Rows are points. Examples show where two turns around zero, p and q, send a point. Where does a point land after both, in the order given? Backwards means that the second turn is done in reverse. Each puzzle has new turns, and all numbers are rounded.

Turn p:
[0.88 0.61] -> [0.99 0.40]
[ 1.22 -0.27] -> [ 1.13 -0.53]
[-2.10 -0.34] -> [-2.12  0.13]
Turn q:
[ 0.93 -0.25] -> [ 0.95 -0.14]
[-1.18  1.61] -> [-1.37  1.45]
[ 1.09 -1.66] -> [ 1.28 -1.52]
[-0.83  0.29] -> [-0.86  0.19]
Where do these land?
q, then p: [-1.26 -0.74] -> [-1.33 -0.61]
q, then p backwards: [ 1.23 -0.91] -> [ 1.47 -0.44]
q, then p: [0.03 1.65] -> [0.20 1.64]

Turn p:
[ 0.96 -0.21  1.37  0.95] -> [ 0.49 -0.14  1.80  0.50]
[ 0.91  0.81  0.15 -2.50] -> [ 1.62  1.14 -0.65 -1.85]
[-1.95 -1.23  0.53  0.89] -> [-2.11 -1.29  0.50 -0.16]
[-0.42 -0.37 -2.26  1.04] -> [-0.53 -0.78 -1.72  1.63]
[ 0.05  1.16  1.24 -0.53] -> [ 0.06  1.36  0.86 -0.76]
[ 0.44 -0.16 -1.03  0.15] -> [ 0.46 -0.30 -0.78  0.63]
Turn q:
[-2.05  1.92 -0.69 -1.35] -> [-1.26  2.06 -0.86 -1.91]
[ 0.46  1.99 -0.93  0.38] -> [ 0.41  1.61 -1.45  0.55]
[ 0.03 -0.67  0.53 -0.49] -> [ 0.19 -0.53  0.67 -0.45]
[ 0.17 -0.32  0.99  2.13] -> [-0.44 -0.09  1.02  2.10]
[ 0.80 -1.86 -0.56  0.05] -> [ 0.35 -2.05 -0.18  0.20]
[ 0.60 -1.07  0.65 -0.72] -> [ 0.76 -1.00  0.80 -0.49]
Where do these land?
q, then p: [ 0.72  1.49  1.63 -0.65] -> [1.21 1.80 1.06 0.01]
p, then q: [ 0.53 -0.50 -1.88 -1.23] -> [ 0.62 -1.19 -1.94 -0.01]
p, then q: [-1.66 -0.33  2.14 -0.87] -> [-0.36  0.56  1.44 -2.39]
q, then p: [ 0.29  0.27 -0.77  2.55] -> [-1.40 -0.36  0.01  2.27]
q, then p backwards: [ 0.41 -1.06 -0.44  0.11] -> [ 0.08 -1.13 -0.42  0.18]
p, then q: [-0.29  0.13 -0.69  0.09] -> [-0.44 -0.07 -0.60  0.16]

Turn p:
[-0.56 -0.19  0.20  0.73  0.12 -0.01] -> [-0.38 -0.12  0.13  0.76  0.40  0.15]
[-1.39  1.77 -2.18  1.22 -0.31  1.47] -> [-0.78  2.54 -1.64  1.74 -0.79  0.39]
[-0.19  1.30  0.40 -1.27 -0.19  0.41] -> [ 0.16  1.40  0.83 -0.90 -0.46 -0.13]
[ 1.62  1.68  0.85 -1.10 -0.12 -2.06] -> [ 2.44  0.10  1.32 -0.79 -0.53 -1.74]
[ 0.29 -1.36 -0.48  0.42 -1.18  0.16] -> [-0.82 -1.34 -0.65  0.15 -0.92  0.14]
[ 2.02 -2.53  1.81  0.08  0.86 -0.14] -> [ 0.89 -3.07  0.61 -1.09  0.95  1.35]
[-0.05 -1.35 -1.49 -0.67  0.76  0.00] -> [-0.56 -0.45 -1.76 -0.94  0.73 -0.23]
[-1.74  0.68  0.89  0.58  0.06  0.17] -> [-0.93  0.95  1.16  1.07  0.62  0.05]
Turn q:
[-0.33 -1.13  0.19  1.09 -0.65  1.13] -> [-0.11 -1.49  0.08  1.10 -0.64  0.68]
[-1.80  0.16 -0.15  0.25 -1.59 -0.93] -> [-1.98 -0.12 -0.38  0.43 -0.99 -1.23]
[ 0.40 -0.30  1.11  1.21 -1.49 -0.34] -> [ 0.24 -0.69  1.10  0.80 -1.48 -0.85]
[ 1.04  0.25  1.31 -1.80  1.90  0.84] -> [ 0.94  0.34  1.17 -2.08  1.28  1.45]
[ 0.14 -1.61 -0.80 -1.57  1.64 -0.48] -> [ 0.54 -0.94 -1.22 -1.52  1.92 -0.09]
[ 1.25 -0.60 -0.64 -1.25  0.41  0.50] -> [ 1.28 -0.18 -0.88 -1.19  0.19  0.65]
[-0.39  1.77  0.58  1.31 -1.76  0.56] -> [-0.84  1.10  0.95  1.38 -2.00  0.20]
[-0.31  1.47 -1.60  0.75  1.53 -1.27] -> [-0.07  1.99 -0.83  1.07  1.70 -0.80]
Where do these land?
q, then p: [ 0.88 -0.59 -0.64  0.52  2.04 -0.51] -> [ 1.81 -0.30 -0.88 -0.17  1.31  0.59]
p, then q: [-0.40  0.60 -0.65 -0.79 -0.49 -0.63] -> [-0.39  0.79 -0.13 -0.36 -0.21 -1.11]
p, then q: [-0.22 -0.12  0.95 -1.05  0.35 -0.87] -> [ 0.00 -0.13  0.84 -1.21  0.73 -0.48]
q, then p backwards: [ 1.34  0.14 -0.77  1.09  0.35 -0.86] -> [ 0.46  1.31 -0.48  0.75  0.66 -1.14]
p, then q: [ 0.03  1.90  2.13 -0.21 -0.14 -0.59] -> [ 0.70  0.45  2.68 -0.49 -0.61 -0.27]
p, then q backwards: [ 0.92 -0.88 -0.22  0.29 -0.84  0.74] -> [-0.11 -0.78 -0.14 -0.31 -0.99  1.13]
p, then q: [ 0.90 -0.50 -0.34 -0.32 -0.49  3.80] -> [-1.04  0.02 -1.31 -0.29 -1.90  3.08]
q, then p: [-3.46 -0.54 -0.47  0.46 -0.79 -1.08] -> [-2.46  0.20 -0.38  1.60  1.68 -1.68]

Turn p:
[-0.19  0.56  0.62  0.94 -0.40 -0.10 -1.45  1.57] -> [-0.11  0.28  0.02  0.44 -1.08 -0.51 -2.07  0.63]
[ 1.08  0.78 -0.21  0.45 -1.84 -0.93  0.24  0.11] -> [-0.53  1.35 -0.05  0.51 -1.36 -1.16  0.53 -0.71]
[ 0.91  0.12  0.07 -0.63  2.16 -1.50  2.34  0.64] -> [ 0.64  1.68  1.10 -0.76  2.23 -0.62  1.28  1.43]
[ 0.64  0.86  0.00 -1.16  0.37 -0.77 -2.11 -0.10] -> [ 1.56  0.29 -0.03 -0.82 -0.13 -0.67 -1.43 -1.41]
[ 0.10 -1.55 -0.16 -0.24 -0.19  0.11  0.95  1.19] -> [-0.15 -0.51 -0.04 -0.65 -0.42 -0.43  0.96  1.69]
[ 0.72  1.36  0.41 -1.25 -0.24  1.79 -1.34 -0.57] -> [ 1.22  0.09  0.57 -0.45 -1.23  1.74 -0.72 -1.55]
[-1.93 -1.93  1.47 -0.99  0.58  0.60  2.28 -0.16] -> [-1.78 -1.89  1.37 -1.36  1.33  0.83  1.31  1.37]
[-1.07  0.86 -2.25  0.78 -0.62  0.50  0.88 -1.21] -> [-1.17  0.65 -2.24  0.73  0.46  1.15  0.95 -0.82]
[-0.25 -1.06  0.05  2.09  0.18  0.31 -1.80 -1.46] -> [ 0.33 -1.93 -0.69  2.36  0.19 -0.32 -0.80 -0.63]
Turn q:
[-0.33 -1.08 -0.03 -1.43  0.84 -1.02 -0.86  0.53] -> [ 0.24 -0.68  0.99 -1.07  0.13 -1.34 -0.10  1.27]
[ 0.30 -1.60  0.34 -0.45  2.07  0.47 -1.35 -0.45] -> [ 0.54 -0.81  1.29 -0.16  1.90 -0.18 -1.20  1.33]
[-0.09 -0.32 -2.74  0.68  0.62 -0.39 -0.42  2.38] -> [ 0.35 -0.34 -2.70 -1.03  0.10 -0.25  0.54  2.35]
[-1.89  0.59  1.93  0.00  0.93  0.09 -1.73  0.97] -> [-1.44  1.66  1.33  0.89 -0.05 -1.07 -0.94  1.74]
[ 1.09  1.66  0.65 -0.23 -0.15  1.04  2.25 -0.36] -> [ 0.15  1.17  0.36  0.22  0.28  1.64  1.88 -1.70]
[ 1.32  1.86  0.01  0.78 -1.95 -0.25 -1.12 -1.60] -> [ 0.68  1.25 -0.58 -0.33 -1.45  0.90 -1.88 -2.14]
[ 0.36 -1.14 -1.35 -0.52 -1.29  1.43  1.61 -1.01] -> [-0.49 -2.29 -0.47 -0.34 -0.03  1.64  0.82 -1.29]
[-0.59  1.32 -0.35  0.59 -0.33 -1.00 -0.69 -1.07] -> [-0.40  1.00 -0.77 -0.34 -0.21 -0.93 -1.10 -1.13]
[-0.26 -0.75 -0.32 -0.54 -1.49  1.21  2.42 -0.29] -> [-0.92 -1.68 -0.03  0.42 -0.56  1.24  1.86 -1.22]
[ 0.43  0.17 -0.31  1.28  1.03 -0.64 -0.55 -0.56] -> [ 0.87  0.51 -0.80  0.32  1.06 -0.56 -0.91 -0.13]
[-0.35 -0.71  2.17 -0.18 -0.28 -0.92  0.45  1.46] -> [ 0.39  0.22  1.41  1.42 -1.16 -1.07  1.05  0.91]
Where do these land?
q, then p: [-0.63  0.34  0.57 -1.00 -0.66 -0.87 -1.38 -0.79] -> [-0.46 -0.48  0.54 -0.74 -0.41 -0.99 -1.05 -1.43]
p, then q backwards: [ 0.21 -0.18  0.66  1.35 -1.06  0.26  3.56 -0.41] -> [-1.97  0.55  1.63 -0.69  0.42  1.48  1.90  1.75]
q, then p: [ 0.24 -0.27 -1.48  3.23  0.33 -0.72 -0.04  0.22] -> [ 1.56  0.91 -2.79  1.30  0.31 -0.61  0.29  0.40]
p, then q: [-0.37  0.45 -0.21 -1.33  2.07 -0.41  0.88 -0.54] -> [ 0.29  0.76  1.24 -0.87  1.96  0.44  0.73  0.41]
q, then p: [ 0.42 -0.86 -0.57  0.33 -0.37 -1.27 -1.51 -0.78] -> [ 1.32 -0.60 -0.48 -0.23 -0.64 -1.60 -0.36 -0.72]
q, then p: [-0.61  0.77  0.39  0.16  1.65  0.93 -0.62 -0.15] -> [ 0.23  0.52  0.23 -0.14  1.03  0.87 -1.66  0.39]
p, then q backwards: [ 1.01  0.86  0.21 -0.26 -0.72  0.20 -1.45  0.92] -> [ 0.79  0.56  0.56  0.15 -1.29 -0.98 -1.21 -0.07]
p, then q: [-1.47 -0.72  0.45 -1.04 -0.22 -0.96  0.27  0.48] -> [-0.73 -0.59  1.04 -0.91  0.02 -1.34  0.35  0.74]
q, then p: [ 0.05 -0.57  0.55 -0.28 -0.17 -1.29  1.39  0.37] -> [-0.62  0.44  0.67  0.43  0.32 -1.09  1.39  0.15]
p, then q backwards: [-0.94  0.31 -0.80 -1.41 -0.92 -0.76  0.45 -0.17] -> [-0.64  1.25 -1.42 -0.86 -0.11 -0.32  0.44 -0.46]
p, then q: [ 2.08 -0.13  0.22  0.26  0.06  4.89 -1.56  0.85] -> [ 1.09 -1.15 -0.18  1.58 -2.25  4.56 -0.71  0.37]
